Every row gives one point. Each copy is the shape, with its points in the same order, turned, moved and blurred by noise. Some copies are also mirrored. Which?
In the rows, zero is written as 128.

Shape (9 x 3):
[[139 117  85]
 [133 179  62]
 [123 108 129]
 [155 138 108]
 [184  72 149]
 [155 152 123]
 [201 152 173]
 [107 100 157]
 [112 162 144]]
Copy 1 (9 x 3):
[[154  93 153]
 [218 104 138]
 [123 118 129]
 [159 129 159]
 [ 84 137 189]
 [162 148 150]
 [138 203 181]
 [ 99 131 108]
 [156 153 104]]
Copy 1 is: only turned
Copy 2 (9 x 3):
[[ 80 143 135]
 [109 180 182]
 [112 111 110]
 [106 159 116]
 [ 74 133  43]
 [123 163 114]
 [138 186  52]
 [126  90  95]
 [159 135 123]]
Copy 2 is: only turned
Copy 3 (9 x 3):
[[119 126  67]
 [127 189  67]
 [105 103 107]
 [144 130  92]
 [157  49 104]
 [148 138 113]
 [195 109 150]
 [ 90  89 134]
 [111 149 141]]
Copy 3 is: only turned
Copy 4 (9 x 3):
[[126 162  96]
 [137 208 145]
 [115 126 110]
 [150 146 126]
 [169  82  66]
 [154 142 138]
 [202  93 143]
 [100  88 117]
 [119 127 166]]
Copy 4 is: only turned

Shape (9 x 4):
[[ 66 117 103 102]
 [109 105  84 134]
 [ 94  60  92 109]
 [ 86 132 115 120]
 [128 109 126  90]
 [ 90 163 114 156]
 [ 66  80 107 156]
 [110 139 141 167]
 [185 169 169 148]]
Copy 1 (9 x 4):
[[141 159 129 175]
 [122 124 171 162]
 [ 98 126 146 205]
 [133 147 133 143]
 [124  98 113 160]
 [139 157 157 105]
 [ 83 171 158 169]
 [104 142 145  97]
 [116  70 122  53]]
Copy 1 is: only turned
Copy 2 (9 x 4):
[[ 95 109 184 191]
 [141 117 149 182]
 [149 136 200 209]
 [101 111 164 163]
 [113 168 167 165]
 [108  76 142 141]
 [154  89 204 179]
 [133  98 156 115]
 [119 164 111  69]]
Copy 2 is: mirrored
Copy 3 (9 x 4):
[[ 95 134 164 157]
 [113  96 127 149]
 [ 88  67 170 139]
 [114 136 149 141]
 [ 97 113 148  91]
 [150 159 123 157]
 [133  87 173 170]
 [168 137 136 129]
 [170 152  99  48]]
Copy 3 is: only turned
Copy 4 (9 x 4):
[[ 85 176 106 141]
 [130 174  90 107]
 [116 171  46 148]
 [106 163 119 130]
 [108 123  91 123]
 [128 187 157 111]
 [139 213  85 163]
 [166 168 153 127]
 [184  84 176  92]]
Copy 4 is: only turned

Shape (14 x 8):
[[109 117  99  85 143 148 136 103]
 [129 134 131 151 113 168  41 119]
 [ 96 100 124  83 181 108 121 116]
 [ 74 128 151  85 178 138 161 131]
 [ 89  93  98  91 181 121 157 151]
 [ 78 113 110  79 185 137 123 119]
 [ 99 173 115 150  46 136 118 181]
 [ 82 153  85 122  64 135 109 181]
 [107 128 130 170 126 141  71 125]
 [ 87 157  79 187  56 155 141 155]
 [168 148 121 162 157 126  57 123]
 [129 126 120 130  78 152 139 156]
 [ 91 166 112 144  47  98 112 119]
 [134  90 141 168 116 130  51 122]]
Copy 1 (14 x 8):
[[101 105 102 109 142 161 128 124]
 [ 79 173 103 149  87 135 151  56]
 [116 145 100  83 160 153 150 152]
 [147 129 128  83 126 194 143 156]
 [118 109 116  75 165 159 177 160]
 [114 134 108  72 159 187 144 123]
 [120 110 193 201 111 110 153  93]
 [ 99 103 197 170 150 131 159  88]
 [119 171 104 150 111 134 178  78]
 [130  74 161 215 123 123 182  78]
 [116 167  88 108  96  87 147  68]
 [ 95 100 147 175 102 125 147 128]
 [132 135 152 216 157 113 123  90]
 [ 85 188  80 151 100 103 173  92]]
Copy 1 is: only turned
Copy 2 (14 x 8):
[[111 129  97 153  81 151 132 106]
 [114 120  87 134 138  61  78  94]
 [125 147 141 158  49 128 136  89]
 [108 171 132 145  54 126 168 137]
 [ 98 117 136 127  33 142 152 111]
 [ 92 144 116 156  37 122 133  97]
 [115  53 124 146 157  78 126 193]
 [101  48 113 163 119  92 129 172]
 [108 120 126 122 132  73  92 105]
 [ 72  58 114 115 174 120 126 176]
 [150 136 123 106 117  92  46 107]
 [134  82  93 119 128 118 145 158]
 [119  71 143 177 168 112 112 158]
 [139 107 138 108 142  67  95  68]]
Copy 2 is: mirrored

Shape (12 x 9):
[[135 173 130 128 103  96 154 109  62]
 [111 143 145  97 170  97 102 130  92]
 [ 90 168 108 160 128  77 130  99 171]
 [ 83 122 176 161 178 126  68 126 148]
 [ 94  75 146 151 156 172 131 118 129]
 [133 161 126 129 132 178 203 123 134]
 [128  96 214  93 125 162 159 104 151]
 [154 101 112 167 163  93 109 157 103]
 [107 145  89 166  74 124 146 199 150]
 [ 99  82 102  78  91 164 106 163 108]
 [105 138 109  88 113 139  84 114 204]
 [118 129 202 173 143 189 119  98 178]]
Copy 1 (12 x 9):
[[ 97  86 151 153 133 194 169  98 146]
 [ 97  99 154 173 122 115 157 107  69]
 [122 151 100 113  73 162 144  98 113]
 [ 99 134 114 139  79  62 130 159  98]
 [122 154 191 112 110  80 117 140 139]
 [150 116 181 109 135 179  67 117 143]
 [125 119 201  84 149 140  99 207  92]
 [ 96 156 126 160 171  97 154 100 140]
 [135 100  94  65 155 128 126  72 162]
 [175  81 184  94 164  80 159 102 117]
 [212 132 119  97 104 114 141 139  79]
 [133 138 145 113  84 104  88 214 139]]
Copy 1 is: only turned
Copy 2 (12 x 9):
[[125 133  91 110  77  77 169  90 110]
 [153 137  77 100 127 146 123 100 141]
 [111 143 169  98 132 135 127 102  82]
 [157 188 115  90 170 135  71 147 129]
 [188 122 125 130 141  83  88 182 115]
 [161  95 165 104  74  83 158 170 144]
 [167 154 109 148  69 139 115 217 136]
 [118 108  94 113 133  86  70  90 143]
 [ 55  96 157 116 160  75 143 157 138]
 [151 101  91 186 175  98 157 164 158]
 [136 149 175 172 159 171 146 140 149]
 [175 200 169 112 105  95  79 199 139]]
Copy 2 is: only turned
Copy 3 (12 x 9):
[[118 131  72 102 116  84 171 165 143]
 [110  90 105 125  56 120 139 133 141]
 [ 42 164 114 178 119 105 132 111 134]
 [ 88 105 150 148  68 132  52 127 133]
 [145 116 138 119 103 120  78 117  82]
 [ 98 136 129  73 156 131 159 148  72]
 [125  51 156 116 121  82 121 136  59]
 [130 109  65 117 106 134  94  85 156]
 [111 140  66 175 183 179 142 150 106]
 [203 102 142 163 115 161 155 119 104]
 [ 85 114 198 186 135 134 154  93 133]
 [ 87 103 181 119 147 102  49 159  99]]
Copy 3 is: only turned

Shape (18 x 12):
[[142 130  87 106 146 126 110 103 103 147 149 198]
 [101 115 143 176 119 123  88 120 119 105  95 195]
 [105 117 114 121 109 140 153  52 170 163 160  79]
 [106  59  95 116 142 131 118 112 150 143 100 103]
 [125  90 102 118 109 127 136 111 182  92 116 119]
 [ 78 168  93 151 171 157 132 129 151 105 158 144]
 [154 129 129 155 133 124  27  87  80 122 111 128]
 [ 79  85 117 160 136 118  41 114 115 192 152  77]
 [190  94 201 136 157 105 107 179 175  47 131 113]
 [104  89 121 113 139  47 151 199 120 150 156 172]
 [119 108 153  95 164 130 123 108  99 100 113 163]
 [128  29 140 130  88 146  96 115 171 144 155 129]
 [143 180 130 158 105 122  95 138 135 110 107 128]
 [116 116 147 118  77 113 164 136 159  88 157  95]
 [200 105  84 192 113 130 152  88 155 135  99 170]
 [156 101  82 151 114 156 103 121 145 145 139 141]
 [124 157 138  99 132 168 165 174 155 102 122 153]
 [170 123 101 106 154 126  96 100 171 149 109 155]]
Copy 1 (18 x 12):
[[144 173 148  61 134 137 118  85 172 107 134 135]
 [108 167 145 112 103 176 145 116 112 101 158  72]
 [102 124  98 126 140 141 157  56 151 180  53 118]
 [124 168 125 141 175 115 152 122 155 137  55  78]
 [131 100 136 131 165 127 129 100 150 127  89  58]
 [ 70 149 155 143  92 137 122  93 196 146 136 125]
 [144 198  53 139 145 145 117 100 116  83 160 125]
 [101 249  58 141 164 145 153 101 127 183 113 105]
 [ 98  78 113 140 153  79  40 148  86 127 144  70]
 [149 176 187  78 151 146  94 159 130 206 118 102]
 [123 142 118  98 110 144  96 158 134  98  98 127]
 [ 85 152 102  84 211 163 127  99 106 147  84  69]
 [136 123 103 140 123 129 150 107 132 143 184 105]
 [104  67 124 123 165 159 113 114 139 198  98  97]
 [151 130 188 119 170 110 155  31  93  92 127 109]
 [112 168 138 110 188 121 146  70 145 122 129 115]
 [ 94  76 157  99 123 116 135 153 167 141 135 125]
 [137 161 117  80 143  79 134  79 154 117 115  95]]
Copy 1 is: only turned
Copy 2 (18 x 12):
[[ 91 130  79 117 107  78 116 127 180 106 148 115]
 [109  97  71 140  43 129  92 163 106 117 139 118]
 [124 121 105  72 182 102 134 147 106 194 119 145]
 [133 131  77  77 114 133 112 135 151 161 134 198]
 [151 133  69  59 125 133  90 114 109 130 136 156]
 [129 124  45 151 152 149 145 141 123 106 121 103]
 [ 90 121 112 185  70  91  59  93 142 163 146 148]
 [139  83 110 174 129  93 103 165 163 198 147 217]
 [189 147 106 137  60 119 108  55  60  78  77 180]
 [182 120 123 112  89  92 164 162 138  55 191 165]
 [106 124 109 114  57 129 154  91 159 119 118 121]
 [178  95  89  73  98  73  78 147 131 161  92 183]
 [114 127 118 159 120 135  63 133  86 111 145 110]
 [195 116 125  82 129 123 119 122  74 130 139 117]
 [ 85 206  74  86  98  76  60 167  95 117 119 131]
 [134 152  87 120 124  93  64 157 150 135 119 142]
 [152 136 119  95 127 165 120 133 132  68 110  96]
 [ 78 136  95 104 129  94  86 103 148  91 112 165]]
Copy 2 is: only turned
